Every row gives one point. Each copy is the shape, with its points in the same order, stretched, turned, moved and blurred by noise. Say if it was mirrored as well.
In the rows, 128 means zero.

Shape (7 x 2):
[[180 125]
 [145 126]
 [101 138]
 [181 170]
 [ 61  92]
 [130  66]
 [145 103]]
Copy 1 (7 x 2):
[[166 178]
 [152 157]
 [108 126]
 [127 217]
 [129  64]
 [194 103]
 [166 136]]
Copy 1 is: only turned
Copy 2 (7 x 2):
[[107  56]
 [118  96]
 [124 166]
 [ 69  49]
 [178 230]
 [171 132]
 [136 105]]
Copy 2 is: mirrored
Copy 3 (7 x 2):
[[143  52]
 [136  97]
 [140 157]
 [176  63]
 [103 192]
 [ 99 101]
 [121  95]]
Copy 3 is: only turned
Copy 4 (7 x 2):
[[ 82 182]
 [100 154]
 [118 118]
 [ 37 146]
 [185 121]
 [165 189]
 [116 169]]
Copy 4 is: only turned

Shape (8 x 4):
[[ 88 117 101 131]
 [128 106  96  88]
 [ 65 180  89  90]
 [145 156 155 156]
 [140 175 137 159]
 [123 103 183 178]
 [130 188 148 148]
 [ 97  92  70 125]]
Copy 1 (8 x 4):
[[161 120 111 161]
 [119 124 144 173]
 [233 109 161 193]
 [139  79 134  89]
 [163  95 143  91]
 [100  69  80  80]
 [176  75 152 102]
 [147 150 104 171]]
Copy 1 is: only turned
Copy 2 (8 x 4):
[[144 176  72 102]
 [150 127 112  68]
 [128 229 134  38]
 [126 146 125 202]
 [135 179 128 189]
 [ 98 109  68 231]
 [121 179 150 178]
 [168 174  46  77]]
Copy 2 is: only turned
Copy 3 (8 x 4):
[[132 182 104 147]
 [ 96 184 161  90]
 [ 76 202 139 222]
 [129  55 117 141]
 [144  62 130 172]
 [159  86  48  95]
 [120  62 132 173]
 [169 217 130 128]]
Copy 3 is: only turned

Shape (11 x 6):
[[146  93 136  98 121 115]
 [150  95 134 109 127 145]
 [139 117 148 110 140 140]
 [151 118 146 122  86 141]
 [137 104 133 102 120 121]
 [132 106 130  98 134 128]
 [145 145 124 133 122 132]
 [128  98 117 225 127 114]
 [ 50 146 143 112 126 135]
 [143 114 155 219 129  91]
 [157  95 152 136 125 145]]
Copy 1 (11 x 6):
[[141 137 114  88 107 102]
 [123 118 137  97 112  97]
 [120 150 151 113 120 116]
 [117 116 120 120  70 118]
 [135 140 113 107 113  99]
 [130 135 123 103 127  99]
 [122 126 113 138 106 157]
 [228 107 135 121 109 186]
 [171 183 138 150 138  63]
 [215 152 142 100  88 224]
 [131 129 160 102 104 128]]
Copy 1 is: only turned
Copy 2 (11 x 6):
[[165 115 138 106 135 129]
 [158 108 104 116 140 144]
 [120 113 127 111 156 162]
 [148 131 116 137 175 114]
 [158 115 142 121 132 136]
 [145 106 135 116 125 147]
 [115 159 116 124 142 133]
 [ 92 128  65  92 113  59]
 [ 72  99 162 179  87 150]
 [ 74 133  95  58 149  72]
 [141 101  95  98 174 136]]
Copy 2 is: only turned
Copy 3 (11 x 6):
[[ 98 128 103 143 175 102]
 [112 121 133 172 170 120]
 [101 120 114 159 144 138]
 [164 138 118 179 135 101]
 [111 128 114 144 169 113]
 [101 125 117 143 169 134]
 [129 147 136 143 117 118]
 [147  63 184 140  91  22]
 [159  88  81 109 142 199]
 [131  78 138 145  60   7]
 [114 102 137 188 136  96]]
Copy 3 is: mirrored

Shape (13 x 8):
[[125 143  87 128 162 115 124  83]
 [173 165 115 175 169 136 145 180]
 [210 113 115 163 168 133  88 106]
 [129 104 103 189  81 182  76 100]
 [152  58  96 179  94 134 142 123]
 [ 92 138 191  48 126  84 177 204]
 [158  83  68 150  90 186 139  92]
 [105 123 176  48  81 120 184 183]
 [173 185 112 135 165 114 140 105]
 [140 156 114 121 168  81 140 139]
 [ 68  70 168 108 108 161 184 133]
 [176 163 119 176 136  83 147  73]
 [174 154 144 147 164 164 125 109]]
Copy 1 (13 x 8):
[[152  90  82 152 119 110 148 106]
 [185 171 137 209 215  99  71 132]
 [213 101 129 133 202 137  91 154]
 [ 89  51 143 136 212 109 121 106]
 [ 92  88 130  97 202 148  79  55]
 [ 91 213 192  94  62 161 157 171]
 [121  80  83 106 204 130 164  50]
 [ 65 197 164  82  89 178 188 136]
 [176 132  80 196 152 130 133 130]
 [161 145 134 166 116 124 110 126]
 [ 44 146 120  44 122 121 169 119]
 [119  94  77 200 154 159  81 108]
 [177 133  95 161 187 114 141 173]]
Copy 1 is: only turned
Copy 2 (13 x 8):
[[151  99 156 144 136 107 124 137]
 [ 98 145 116 101 117 100  74 171]
 [153 113 152  94 100  88 105 137]
 [137 148 152 142  68  87  81  86]
 [135 174 162 146  62  86 142 132]
 [ 77 173 124 131 159 215 154 143]
 [144 155 129 137  90  37 128 108]
 [ 80 188 121 127 146 190 157 110]
 [123 115 158 119 166 101  93 150]
 [124 129 158 121 154 140 112 173]
 [ 84 151 126 152  75 138 170 100]
 [113 115 212 120 154 109 106 144]
 [122 107 144  97 120  93 100 119]]
Copy 2 is: mirrored
Copy 3 (13 x 8):
[[157  80 103 146 114 131 117  94]
 [ 90 112 112 177  33 171 171 108]
 [150  31 142 126  75 193 137 137]
 [154  91 177 130 109 146 108 205]
 [176 132 162 136  85 153 167 131]
 [ 18 214 119  92 167  75 189  65]
 [174 145 201 184 116 193 141 162]
 [ 28 233 163 102 168 114 193 113]
 [112  83 101 150 105 183 139 104]
 [123 106  95 132 106 121 158  64]
 [ 69 230 174  84 135 122 116 117]
 [156 104  76 100 105 159 151 120]
 [ 84  97 147 123  88 205 123 150]]
Copy 3 is: mirrored
Copy 4 (13 x 8):
[[129 123 136 156  99 131 157 178]
 [121  69 125 146 157 171 140  43]
 [ 63 107 147 113  99 123 156 129]
 [ 60 109 139 115  99  60  30 185]
 [120  68 179 113  82  83  88 152]
 [239 139  99 131 142 171 171   7]
 [ 96 112 186 121  82  97  65 182]
 [211 141 137 120 136 142 144  17]
 [118 110 145 155 126 133 177  86]
 [147 106 123 148 127 152 189  96]
 [188 123 126 147  61 148  49 125]
 [ 99  94 167 171 104  75 176 111]
 [ 78 134 129 139 115 141 132  83]]
Copy 4 is: mirrored

Shape (12 x 9):
[[152 106 140  82 114 116 148 147 116]
 [140 125 110 147 127 154 133 125 139]
 [136 130 113 106 110 115 115 133 110]
 [135 173 172 153 113 145 130 117 123]
 [110 151 159  67 117 106 120 131 169]
 [110 111 129 146 160  99 119 158 123]
 [146 113 118 143 129 112 118 107 124]
 [107 113 120 147 131 105 147 112 129]
 [  7 117 164 128 168 107 106 141 122]
 [162 100 136 139 116 132 118 117 129]
 [148 121 115 143 114 110 133 133 142]
 [142 126 116 147 194 116 134 122 113]]
Copy 1 (12 x 9):
[[166  87 123 136 149 115 123  97 112]
 [ 95 143 138 116 126 124 136 127 146]
 [152 124 125 122 142 155 125 124 127]
 [103 152 111 128 156 105 141 165  87]
 [142  82 100 160 123 133  78 137  96]
 [114 124 122 127 120 171 147  95 112]
 [144 138 125 110 110 143 153 126 143]
 [126 147 104 141 125 150 162 110 142]
 [ 93 130 111 225 123 232 140 114  72]
 [145 132 140 111 112 115 141 120 129]
 [132 140 112 102 122 123 133 110 143]
 [104 104 138 108 120 153 176 124 134]]
Copy 1 is: only turned
Copy 2 (12 x 9):
[[116 162 121 112 135 158  82 127 116]
 [135 129 138 111 101 120 138 140 128]
 [133 160 144 133 146 121 105 111 117]
 [108 135 105 146 101 130 138 100 177]
 [ 87 134 110 155 145 181 122  94  97]
 [159 131  92 148 160 143 113 140 112]
 [148 142 116 113 142 111 123 125 122]
 [148 109 125 118 141 144 126 112 126]
 [142  41 119 207 167 177 100 138 130]
 [127 144 104 105 121 106 116 128 119]
 [149 149 106 112 129 133 125 106 116]
 [133 146 118 124 170 139 149 168 129]]
Copy 2 is: mirrored
